Each row is a point. Any point is a mix of the corners, with weights that add up to 1. It lies inside the corners' shape when no weight is negative. Is each point inside? If not, which corners have a negative weight?
In the rows, 128 means zero.

Corners:
(1): [107 155]
(2): [131  54]
(3): [144 189]
Points:
[131 189] -> outside (2)
[139 169] -> inside
[129  72] -> inside
[138 213] -> outside (2)

Corners:
(1): [ 68 102 144  71 249 161]
(2): [ 68 131 145 199  63 219]
(3): [113 112 172 179 190 106]
(4): [ 87  73 128 193 104 203]
(5): [228  71 170  72 238 145]
(6): [187 193  91 116  83  95]
(7): [210 105 117  69  92  99]
Points:
[160 108 123 113 112 134] -> inside
[138  63 147 133 170 169] -> outside (2, 6)
[125  90 151 137 151 166] -> outside (6)
[113  92 135 144 121 157] -> outside (5, 6)
[123 110 130 149 104 176] -> outside (3)
[191 101 133  87 132 118] -> inside
[126 123 133 150 142 149] -> outside (7)
[109 119 131 163 119 170] -> outside (7)
[150 154 121 137 114 123] -> inside

Corners:
(1): [173 155 171 103 115  62  98  99  91]
(2): [111 125  67 161 153 166 163 245  77]
(3): [ 97  86  81 145 125 144  90 106 194]
(4): [140 136 132 180 100 175 166 249 100]
(5): [138 171  88 140 125 109 102 135 165]
(6): [109 112 192 110 110  34 122  99 112]
(7): [172 172 207 164 123  87 101  86 119]
(8): [115 152  60 157 118 118 143  99 126]
(9): [145 114 131 145 148 109 144 106 177]
(10): [106 167 111 131 143 176 163  97 209]
Points:
[128 140 139 132 136  87 144  95 127] -> outside (3, 4, 5)
[127 145 110 121 119  90 118  75 146] -> outside (2, 4, 7)
[106 127  79 138 137 129 135 129 145] -> outside (4, 7)
[121 157  78 145 124 148 141 108 179] -> outside (2, 6, 7)
[114 144 111 133 129 125 123  96 160] -> outside (4, 9)
[134 131 123 150 127 113 118 132 137] -> outside (10)
[127 144 101 146 124 118 132 120 128] -> inside
[131 133 111 153 127 127 142 141 138] -> inside
[118 144 153 114 113  76 140  90 148] -> outside (2, 3, 7)
